Each row of a before or after table is a point. The points were changed in one or more steps. Then noise was added and the rows were shuffled. The steps act on how far a point lies along the listed directions, d1 being the first. Name the steps. A step turns or swaps two directions, mirrors them in a line or flattens them onto one, adds a multiple of one to another, or multiplies one. Angles are multiples of 10 degrees, from the lower direction toward the higher: turns from -170 to 170, lines from 10 to 170 but not 90. Use the fewest steps. Two steps may share a direction if one is a turn and the other turns, adds or multiplies; they go together, in the order done. Otherwise the lowest direction goes first.
(in the rows, 128 means zero)

Directions:
(1): [112  81 131]
(2): [157 116  90]
(3): [ 91 138  97]
Before, 9 rows:
[[141 131 139]
 [149  99 186]
 [120  87 165]
 [152 147  96]
 [166 150  76]
 [118 130 125]
 [138 105 131]
 [107 150 141]
 [124  83 166]]
After (9 x 3):
[[141 134 137]
 [115 131 123]
 [110  78 162]
 [138  98 135]
 [182 157  87]
 [115  72 163]
 [142  94 180]
 [161 152 102]
 [100 156 136]]
Steps: multiply d1 by 1.3; add -0.3 times d2 to d3

Directions:
(1): [ 73 113  97 141 140 148]
(2): [109 136 145  73 109 156]
(3): [119 193 109 126 138 118]
Before:
[[150 141 109 165 152 107]
 [199 174 177  96 102 126]
 [144 147 159 108 128 128]
 [141 152 118 142 117 112]
 [196  88 164 143 117 133]
 [160 128 147  75  90 123]
 [111  88 124 143 144 148]
 [133  62 168  71  93 170]
 [122 107  76 137 147 142]]
After, 9 rows:
[[174 134 140 130 137 111]
 [158 116  86 153 151 124]
 [135 130 118 156 156 130]
 [102 132 119  69  93 149]
 [123 154 159  51  93 184]
 [146 139 129 125 103 125]
 [166 152 163  94 111 146]
 [ 75 118 104  98 118 164]
 [103 139 152  95 123 148]]
Steps: turn d1 and d2 by -60 degrees; multiply d3 by 0

Directions:
(1): [125 125 107  81 108 135 144 198 119 139 151]
(2): [120 150  83 121 113 100  99 132 129  64 108]
Before, 14 rows:
[[150  97 190 155 163 149 140  79 149 183 136]
 [139 116 181 124 151 153 157 109 133 208 158]
 [130 124 115 120 133 113 129 116 119  95 110]
 [124 131 148 154 132 119 111  92 133 118 112]
 [134  94 173 163 128 154 164 115 126 195 123]
 [113 144  61 138  96 111  98 154 112  66 102]
 [112 127 131 106 109 142 153 184 137 150 139]
 [117 125 113 111 115 111 148 150 135 134 138]
 [105 144  70  91 106  96 107 162 111  68 122]
 [140 141  69  69  92 120 125 204 116  98 142]
 [112 150  90  42  94 122 138 208 127 125 152]
 [155 107 181 158 152 138 151  69 126 210 107]
 [131  96 210 163 138 157 156  92 141 179 156]
 [150 103 116  94 126 141 148 171 117 160 142]]
After (14 x 11):
[[130 121 158 152 134 132 124 106 134 135 123]
 [122 128  89 124 103 136 127 184 106 117 129]
 [113 133  88  79 110 119 124 182 108 107 141]
 [146 109 175 164 164 135 118  57 149 149 128]
 [132 117 129 109 138 124 139 131 115 112 118]
 [110 156  83  43  90 112 126 200 128 100 138]
 [145 116  99 108 124 122 126 151 117 120 124]
 [118 133 106 117 112 107 144 148 128 121 134]
 [146 141  66  68  96 114 130 204 115 102 143]
 [126 116 191 174 131 139 126  68 142 138 133]
 [148 112 168 163 146 125 134  47 132 176  87]
 [131 137 151 140 144 126 123  83 136 148 138]
 [112 143 118 116 109 128 133 165 141 112 122]
 [130 108 151 178 121 126 138  91 131 147 103]]
Steps: flatten d1 and d2 onto the line at 30 degrees

Directions:
(1): [100 112 189 135 167 113  98  92  89 122 118 149 120 103]
(2): [123 147 109 136 141 113 103 146 130 121  78  74 157  73]
(3): [107 204 137  92 109 144 158 123  97 144 107 142 110 117]
(4): [148 149 148  97 104 132  72 112 113 114 166  74 120 150]
Before (11 x 14):
[[ 96 155 128 149 146 126 142 138 102 127  61 130 135  50]
 [136 116 114 112  93 140 118 126 142 140 188 129 132 179]
 [106  38 186 172 178 110 129  89  98 144 134 204 106 143]
 [109  89 127 181 181 103 144 141 142 124  88 147 175  96]
 [125 122 156  95 100 147 140 121 142 134 176 154 104 164]
 [118 202 122  98  85 135 115 139 111 113 152  95 133 148]
 [139 117 129 154 128 120  77 141 150 104 156  54 142 123]
 [ 71 147 146 140 148 116 182 131 122 128 103 191 113 100]
 [135 168 108  93 100 134  84 155 128 109 111  53 151  97]
 [149  74 131 182 163  82  54 123 118 109 106 108 154  81]
 [114 133 152 110 108 158 112 108 109 139 173 125 107 180]]
After, 11 rows:
[[129 131  95 147 126 135 184 154 155 136 124 151 154 146]
 [103 124 168 116 145 115  91 122 124 122 107 104 138  78]
 [129 142 141 132 108 143 128 128 137 121 181 114 109 161]
 [100 135 143 132 139 135  82 120 107 132 115  79 140 112]
 [ 96 124 167 123 143 115  81 102  98 135 132 123 142 107]
 [144 118 138  92  89 156 128 127 131 120 190 150 106 183]
 [144 124  80 143  92 153 181 158 154 131 142 152 117 147]
 [174 146  65 135  81 129 143 154 147 136 142 134 124 153]
 [112 140 155 125 118 122 103 117 107 106 169 129 130 156]
 [100 133 102 150 136 111 159 159 157 117 105 134 137  98]
 [127 144  74 155 135 112 129 167 137 147  46  70 163  68]]
Steps: turn d1 and d2 by 140 degrees; multiply d3 by 0; multiply d4 by 0.7

Directions:
(1): [176 106 119 152 132 171 147 122 133 179 123 140 132  72  72 146  89 145
 127 100  91 126 146 118]
(2): [165 162 143 118 115 111 100 102 116 139  91 168 120 143 149 159  64 157
 118 159 180 129 152 106]
(3): [140 130  83 103 180 133 150 134 113 117 111 145 167 130 173 136 138 154
  69 155  78 127 161 151]
Before (14 x 24):
[[127 116 104 114 165 120 125 145 114 102 133 125 150 131 164 115 158 144
  116 152  77 112 140 161]
 [126 170 105  89 146 101 118 123 118 116  94 177 126 153 193 140 117 151
   83 182 179 139 150 128]
 [155 120  66 131 197 157 162 133 127 144  98 133 180  94 148 137 143 161
   65 134  48 122 153 146]
 [ 76 107 169 166  63 115 106 131 143 117 167 114  72 135  94  89 162  85
  198  94 192 145  81  98]
 [ 81 107 137 120 143 130 139 154 142 112 167  69 148 137 118 112 189  92
  123 133  99 129  97 138]
 [ 86 102 162 142  77 117 103 129 147 127 152  86 110 141 100 116 159 103
  186 106 144 124  74 118]
 [156 120  90 119 162 146 141 140 113 138 124 146 175 120 141 115 146 163
   77 142  68 134 162 167]
 [151 137  99 116 163 121 132 119  99 118  86 155 165 129 179 155  85 161
   84 162 124 113 157 158]
 [ 94 165 175 108  86 102  75 123 126 122 113 124 104 185 160 119  96 128
  168 138 229 137 126 120]
 [149 109  62 115 185 172 168 150 130 133 141 131 167  87 117 130 145 142
   83 111  35 136 152 165]
 [ 87 128 158 132  87 100 118 117 146 104 152  95 103 171 116 109 148 113
  176 120 183 137  83 125]
 [127 124 127 159 140 127 138 143 134 118 121 120 124 101  84 116 145 109
  123 112 103 128 129 144]
 [124 136 123 101 147 115 128 138 121 127 151 121 143 162 195 139 148 145
   96 138 131 125 144 125]
 [128 110 119 152 125 156 134 135 131 141 146 110 126 116 110 112 155 125
  113 105  89 130 144 148]]
After (14 x 24):
[[127 159  82 105 184 113 132 125 122  99  85 134 177 158 216 126 155 151
   64 176 103 127 138 150]
 [132 150 136 130 112 116 100 122 123 116 114 138 119 158 164 124 131 137
   98 148 158 136 150 127]
 [162 132 111 120 161 125 118 128 112 130 110 155 139 122 159 134 112 169
  104 159  98 116 163 141]
 [137 143 101 105 156 120 119 138 105 113 118 150 170 151 175 115 154 160
   67 163 102 137 156 168]
 [117  97  85 127 177 147 161 145 113 108 120 117 166 104 154 123 146 125
   92 126  71 115 132 176]
 [121  94 147 156 109 185 136 145 139 190 155  93 123  84  45 116 110 116
  180  61 112 135 124 131]
 [136 116 168 141  67 119  89 101 140 149 117 123 110 125  94 154  89 137
  171 123 166 120 102  91]
 [125 163 146 144 131  94 113 136 128  99 103 141 118 147 133 128 121 121
  115 150 157 130 137 140]
 [153 120 149 148  79 136 132  95 145 157 138 128 107 111  57 139  74 138
  172 102 163 131 114 107]
 [165 117 117 128 152 153 149 135 126 167 148 129 144 114 150 147 124 155
   93 109  95 124 157 120]
 [142 117 175 170  55 129 101 111 138 156 129 148  73 108  68 124  81 119
  186 101 205 146 110  79]
 [121 165  88  73 167  98 118 130 113  87 107 158 153 168 209 138 127 151
   74 181 133 141 154 151]
 [163 150 155 115 125 120 105 108 120 150 110 142 138 126 129 170  58 145
  104 169 166 129 146 103]
 [130 103  74 135 173 171 168 150 144 161 140 142 139  66 104 116 153 136
   89 108  68 133 131 139]]
Steps: turn d1 and d2 by -170 degrees
